Each row of a before or after table is a point. One or more steps were done to the points. Then noise was added and the rows were shuffled. The steps act on columns, c1 being the first. Name the steps. A step turns or swaps two columns, mirrors them in a line or flattens them onto one, adds a multiple of one to another, or multiplies or shifts one. Angles are multiples of 10 degrees, from the lower column toward the higher: turns from -170 to 170, lines from 10 to 170 but not 90. Use the fewest steps. Two steps may share a column if one is a turn and the other turns, adds or multiplies; they go together, in the order done. Otherwise the lowest column goes first.

Before (13 x 2)
[[  1   9]
 [-14 -12]
 [-11  -5]
 [-21  13]
 [-13  -9]
 [ -4   9]
 [-20  19]
 [  7   2]
 [-19  18]
 [-17   9]
 [ -7   2]
 [ -8  -6]
 [-24  13]]
After (13 x 2)
[[  3   9]
 [ 18   2]
 [ -9  10]
 [-17   2]
 [-53  13]
 [-41   9]
 [-35 -12]
 [-50  19]
 [-19  -6]
 [-27  -5]
 [-32  -9]
 [-48  18]
 [-60  13]]
Steps: multiply c1 by 2.5

Before (11 x 4)
[[ 42  -4  13  15]
 [ 20 -21  -1  21]
 [ 24  20  43  -1]
 [-30  22 -27   8]
 [ 17 -40  23 -34]
 [-32  -1 -16 -30]
 [ 29 -33  15  14]
 [ -7   5  10  32]
 [-10 -28 -13 -27]
 [-11  12   6 -29]
 [ 19  16  38 -48]]
After (11 x 4)
[[-12 -12  19  24]
 [ 29  33 -21   2]
 [ 23 -20 -27  34]
 [ -7  -6 -31 -12]
 [-32   1  34   7]
 [ 16  41  11  39]
 [-11  28  30   7]
 [-29 -22  12 -26]
 [ 19 -15  12  61]
 [ 42   4 -21   0]
 [ 20  21 -16 -14]]
Steps: multiply c2 by -1; turn c3 and c4 by 130 degrees

Before (9 x 6)
[[-26 -60 -22  31 -16  21]
 [ 34   1 -22   2  10  38]
 [ 25 -15  40  42  32  -5]
 [ 11  15   0 -46 -15  42]
 [-52 -23 -46   0 -45 -34]
 [ 15  11 -34 -26   1   3]
 [-14   0 -22 -48 -32 -14]
 [ 28 -18 -47 -39  31  -5]
 [-60   0   6   5 -14   9]]
After (9 x 6)
[[ 28 -17 -46  47   2  -3]
 [-52 -22 -43 -28  37 -33]
 [-61  -3   4 -11   4   9]
 [-14   0 -20  18  57 -16]
 [-29 -57 -24 -35  -6  20]
 [ 19   9 -35  21  16   1]
 [ 28 -15  42 -11 -50  -4]
 [ 11  16   1  25  41  41]
 [ 34   3 -21   4  -9  38]]
Steps: turn c4 and c5 by -140 degrees

Before (9 x 9)
[[ 13   3  -5  23  -1  12 -33  24   6]
 [  8  18  20  26 -34  26  19 -14  -9]
 [-18   5  11 -33 -13  12 -17  -2  25]
 [-26   0   2 -26 -23  25   8  36  16]
 [ 12  13  24  -9 -12  42   3  13   4]
 [ 32  14 -11  15 -16  15  -1  14  18]
 [ 38 -21  21   5 -45  -4  36  -3 -32]
 [ -4   9  19  -3   4  -4  -5  20  27]
 [ 21 -18  21  26 -21  31  37 -31  -6]]
After (9 x 9)
[[  8  17  18  25 -60 -32   4 -13  -9]
 [ 32  13 -12  11 -31 -10   9  17  19]
 [ -2   7  20  -3   6   8   1  21  30]
 [ 21 -16  20  25 -50 -51  -7 -30  -5]
 [-17   5  11 -33  20   2  21  -4  23]
 [-28  -2   2 -28   4 -25  11  37  15]
 [ 12   0  -5  23 -24  13  33  24   7]
 [ 35 -20  21   7 -50 -20 -33  -3 -30]
 [ 12  12  25  -9  -5 -37  24  13   5]]
Steps: add -1 times c4 to c5; turn c6 and c7 by 140 degrees

Before (12 x 12)
[[-15  -9 -28 -14  13  20  24   1   8  21  13  23]
 [-29  -9  10 -20  24 -20  19 -13 -15  -4  -9  40]
 [ 11 -23 -10  25  -7  27  41 -24  10 -26  12  10]
 [ -1  -1   5 -19  -4 -21  15  -6  14 -18 -29  -1]
 [  8 -12   1  29 -23  18   9  29 -18 -32 -31  -9]
 [-31 -29  -6  29 -15   6  12 -15  16  -2 -26 -11]
 [-11 -13 -30 -18   8 -22   6 -18 -11  14  10  -6]
 [-12 -29  -1 -18  19  -3 -11  14   9   1  21  -6]
 [-27   3 -24  10  22 -15 -12  19  29  10  25  20]
 [-23   5   5   3 -29 -20  -8  -4   2  24   2  -1]
 [  9   4  11  18   6  36   8 -28 -10 -33 -26  29]
 [ -2 -41  -1  28  17  -1  21 -10  18  14 -31  38]]
After (12 x 12)
[[ 24 -19  11   7  21 -20  17 -12 -13  -6  -7  40]
 [ -8   5  10  10   5  36   8 -27 -11 -53 -25  27]
 [ 10 -23 -25  38  24 -14 -12  19  28  16  24  21]
 [  7  11   1  21 -22  18   9  28 -19 -49 -30  -8]
 [  5 -22   4  26 -28 -19  -8  -7   1  38   4  -2]
 [ 32   5  -2  -4  20  -3 -12  14  10   2  20  -7]
 [ 37  18  -1  30  17  -2  20 -11  20  22 -31  37]
 [  0   0   6 -17  -4 -20  16  -7  14 -29 -27  -1]
 [ 14  -9 -29   1  13  20  24   0   8  34  12  23]
 [ 14  20  -9  14  -7  26  43 -26  12 -41  11  10]
 [ 17  -5 -31  -7   8 -21   6 -18 -12  24  10  -8]
 [ 41 -14  -5  59 -15   6  11 -14  16  -4 -25 -11]]
Steps: add -1 times c1 to c4; turn c1 and c2 by 120 degrees; multiply c10 by 1.6

Before (8 x 14)
[[ 22   8 -55 -11 -21  21 -10  -5 -17 -30  12 -48  -6 -34]
 [ 21  12 -56 -12 -10   9   4  27  -8 -13 -15   2  -5  36]
 [-26   2  -3  11  11  -7  33 -10 -26  32   1 -10  55  22]
 [-27   4 -12  25 -28 -31 -12 -35  23   8  14  -8  12 -11]
 [ 27  29  11 -27  20 -15   4 -10  33  36 -38 -14 -19  10]
 [-27 -41 -14  20 -41  11 -37  -4  50  27 -46 -19  30 -25]
 [ -5  15 -12  20 -15  23 -15  16  11 -27 -22  24  49   1]
 [  3 -20 -33  22  -5 -13   3  33   1 -24   4 -26  13 -13]]
After (8 x 14)
[[ -8 -20 -33  25   2 -12   0  31  22 -24   3  14  15 -24]
 [ -6 -41 -13  19  58   7 -38  -3  -8  31 -46  51  31 -36]
 [-33   8 -52  -9   9  19 -10  -6  52 -30  13  10  -2 -42]
 [-23  11 -58 -11  -2   9   2  28   3 -18 -16  -6  -4  24]
 [ -3  13 -13  20  22  25 -16  16 -24 -26 -20  -2  49  -9]
 [  4   3 -10  24  47 -31 -11 -38  -5   8  19  24  11 -21]
 [ -9  27  12 -26 -35 -17   6 -12  -2  37 -37  38 -19   2]
 [ 31   2  -4  11   1  -6  32  -9  22  35  -1 -18  55  13]]
Steps: multiply c5 by 1.3; turn c1 and c5 by -150 degrees; turn c9 and c12 by 120 degrees; shift c14 by -10
